Each row is a point. Examples show where two turns around zero, p and q, send a point. Write where each new point lands after one turn and then the other. Backwards means that the second turn is done in reverse. Each puzzle has new turns, and all numbers are rounded.

Turn p:
[4.7 3.2] -> [ 5.4 -1.9]
[-0.7  1.3] -> [0.6 1.3]
[-0.6 -2.7] -> [-2.5 -1.1]
[-3.3 -1.7] -> [-3.3  1.6]
Turn q:
[-2.3 -2.2] -> [-3.1  0.8]
[-2.5 -0.2] -> [-1.5  2.0]
[ 1.0 -2.9] -> [-1.9 -2.4]
[-0.8  4.7] -> [3.5 3.2]
[4.6 0.5] -> [ 2.9 -3.6]
Where do these land?
p, then q: [ 0.4 -5.1] -> [-4.9  1.5]
p, then q: [-2.1  2.9] -> [3.5 0.9]
p, then q backwards: [ 2.7 -0.5] -> [ 2.7 -0.3]
q, then p: [-1.0  2.8] -> [ 3.0 -0.1]

Turn p:
[-1.8 -2.5  0.0] -> [-2.6 -1.5 -0.5]
[ 1.0 -3.6  1.2] -> [-3.5  1.0  1.4]
[0.3 7.3 0.6] -> [ 6.6  1.8 -2.7]
[ 0.6 -1.3 -1.8] -> [-0.5 -1.2  1.9]
Turn q:
[ 1.5 -2.8  0.9] -> [ 0.5 -0.3  3.2]
[-4.4 -0.6 -1.8] -> [ 3.8 -0.9 -2.7]
[ 2.0 -0.6  4.1] -> [-2.7 -2.4  2.8]
[ 1.0  4.1 -3.2] -> [-1.8  3.7 -3.4]
Where do these land?
p, then q: [1.7 4.4 0.0] -> [-3.6  2.8  1.3]
q, then p: [-3.3  0.2  2.7] -> [-3.1 -1.4  2.6]
q, then p: [ 2.1 -2.8 -4.8] -> [ 4.3  4.1 -0.6]
p, then q: [-0.5 -1.8  2.2] -> [ 1.2 -0.4 -2.6]

Turn p:
[-2.1 -3.9  0.8  1.2 -2.5  3.0] -> [-1.0 -1.9 -0.1  1.3 -1.8  5.2]
[ 1.3 -1.0  1.3  3.3  0.8  3.2] -> [ 2.3 -3.2  1.5 -1.4  0.7  2.5]
[ 3.6  0.6 -0.4 -4.6 -1.5 -3.9] -> [-3.4  1.6  2.5  1.6 -0.9 -5.3]
[-3.1  2.6  0.1 -2.5  3.5  0.7] -> [-1.0  1.4 -4.2 -3.6  1.0 -1.0]
[ 1.2  0.9  2.4 -2.7 -4.5 -4.8] -> [-2.9  4.8  4.1  1.6 -2.1 -1.8]
[ 1.0 -3.3 -1.0  5.3  1.7  0.1] -> [ 3.1 -2.8  0.9  2.6  3.5  2.6]
[-1.8  4.1 -3.2  0.0  2.4  1.8] -> [ 3.0  0.1 -4.6 -2.0 -0.6 -2.1]
Turn q:
[-2.4 -0.7 -1.3 -1.5 -5.4  1.8] -> [-2.5  0.2  1.9 -3.0 -4.9 -0.3]
[ 4.0 -4.6 -1.9  1.0 -2.3 -2.2] -> [-1.7  3.1 -5.2 -0.5 -1.6  3.1]
[-2.5 -1.3  1.0 -2.3 -1.9  1.4] -> [-1.4 -0.4  3.2 -0.6 -2.3  1.5]
[ 2.6  1.0  2.7  0.1  1.4 -2.2] -> [ 0.3  1.7 -0.4  0.0  4.3  0.7]
[-1.8 -0.7  1.0 -1.1  4.4  0.1] -> [ 2.0 -2.4  1.5  2.8  1.4  1.8]
[-0.8  5.8  1.4  2.5  2.1  3.0] -> [ 1.2 -1.0  2.4  1.6  2.6 -6.2]
[ 2.6  0.0 -1.2  0.1  0.9  1.2] -> [-1.6 -0.6 -2.2  1.2  0.8 -0.7]
[-3.4 -0.5  3.6  3.1  6.4 -1.4] -> [6.4 0.3 2.5 4.7 2.5 0.9]
[ 1.6  1.0 -5.3 -1.9 -5.7 -1.7] -> [-2.8 -0.9 -3.6 -6.4 -2.9 -0.6]
Where do these land?
q, then p: [ 2.3 -0.9 -1.9 -4.2  1.4  0.8] -> [-1.0 -2.1 -3.4  1.4  0.5  3.3]
p, then q: [-2.4 -3.1  0.0  2.0  3.5  0.4] -> [ 0.2 -3.0 -1.4  4.4 -0.9 -0.4]
q, then p: [-1.8  2.5  0.8  0.9 -0.2  4.7] -> [-0.5  3.9  2.8  1.2  2.2  1.9]
p, then q backwards: [-3.9 -0.9  4.2 -0.6  2.3  4.8] -> [ 1.7 -1.5 -2.0 -5.1 -2.5 -4.5]
q, then p: [ 1.8  0.2 -1.4  3.7  0.8 -2.3] -> [ 2.1 -0.8 -0.6  1.6  0.1 -4.1]
p, then q backwards: [ 0.9  6.2 -1.4 -4.1 -2.7 -5.0] -> [ 0.2  1.8  1.2  7.0 -5.1  3.2]
p, then q backwards: [-1.6 -4.6  0.6  0.0 -1.6  0.1] -> [ 1.2 -3.6  0.9 -2.8  1.4  1.4]
p, then q backwards: [ 6.4 -0.6  0.4  3.8 -0.3 -2.2] -> [-4.5  3.4  3.8  0.0  3.4  1.6]
p, then q backwards: [-1.5  1.2 -1.3 -1.6 -3.1 -1.3] -> [ 0.2 -2.4 -0.2  2.7 -1.8  1.7]
